Each row is a point. To make a cloud, some directions were put in groups of two or more. Within a group, all points are equally far from the middle, so they leave a hole (a ring in 2 directions, a hollow ball in 3). The other directions are filled evenly. Then the cloud was stretched, turned, moved and blurred a little. Count the holes, and give their numbers of directions, smallest first.

Cloud (14 x 2):
[[  3 -46]
 [ 45   5]
 [ -2 -47]
 [ 44   3]
 [-20  20]
 [ 39  32]
 [-25 -37]
 [-22 -40]
 [-16 -45]
 [ 23 -35]
 [ 42  -7]
 [ -7  34]
 [ -9 -47]
 [ 40  30]]
Holes: 1 (2)

Cloud (27 x 4):
[[-12  27   2 -23]
 [ 65   2  53  22]
 [ 13  19  42  28]
 [ 22  13  25  41]
 [ -6  40 -19  35]
 [ 10  11 -30  29]
 [ 10 -44  24 -13]
 [-29  49   1  56]
 [ -9  -7  -2  82]
 [ 21 -12   2  -7]
 [ -3  56  18  44]
 [-55  18  33 -30]
 [ -5  22  38 -22]
 [-48   1 -23 -53]
 [  1  49  -5  35]
 [ -1  19 -32  -9]
 [ 19  -1  32 -35]
 [ 24  48  34 -21]
 [-62  21  22 -16]
 [ -5  10  51 -27]
 [ -4 -21  24  67]
 [ 41  -3  39   9]
 [-53  21  28 -26]
 [ 33  16   1 -46]
 [-22   7  49 -24]
 [-46 -28   7 -21]
 [-33  21  65 -14]]
Holes: 0

Cloud:
[[ 27 -18  30  29  13 -57]
 [  7  59  42  -7 -39   4]
 [-27 -23 -65 -29   1 -41]
 [ 11  20 -19  70  10   5]
 [  6 -22   6  46 -31 -68]
 [ 12 -33 -13  48  33   1]
 [ 17 -15  36   5  45 -29]
 [ 53   7 -16  12 -32 -15]
 [-21  40 -37 -29 -32 -50]
 [ 11 -36 -30  52  29 -20]
 [-31  40  48 -17 -10 -31]
 [-46  17 -33  -6  29   9]
 [-46  28  -5  -6  25  14]
 [ 45  41  -7  26 -31 -23]
 [-45  31  27   2  10  -1]
 [ 22 -32  -7 -21  12  31]
 [ 24  65 -23  21 -38  11]
 [ 21  35  57  34  -7   0]
 [ 14 -45   5  38  13  11]
 [ 19 -16  21  18 -59 -45]
 [ 19 -14  16  47   7  30]
 [ 22 -33  49  21 -31 -42]
 [-31  33  -7  10 -24 -68]
 [ -8  48 -19 -52  -3  32]
 [ 18 -14 -41 -36   1 -44]
 [ 33  17 -26  38 -24  35]
 [ -7  60  -1 -42 -36   9]
 [ -7  12 -20 -33  37  42]
 [-17 -12  44   7 -58 -42]
 [  2  -4  -6  64  -9 -57]
 [-33  -3  30 -51  -6 -52]
 [  7 -20  43  51   4  -7]
 [ 21  -7  35 -47  17 -15]
 [ 10   1 -29  28 -62 -41]
 [ 23 -21 -57  33  25   9]
 [  3  16  19 -10 -72 -15]
 [-20  46 -56  23 -25   9]
 [ -5  28  62  -9 -45   8]
 [-34  21  34   5 -16  25]
 [-30  27  47 -46  -9 -27]
 [  8  58 -24  20 -40 -39]
 [  9 -28 -30  66   5 -24]
 [ -4 -10  10 -13  55  25]
 [ 33 -34   5 -12  -1  26]
 [-17  36 -69 -32  -1 -33]
 [ 24 -39 -37  30   2  11]]
Holes: 2 (2, 4)
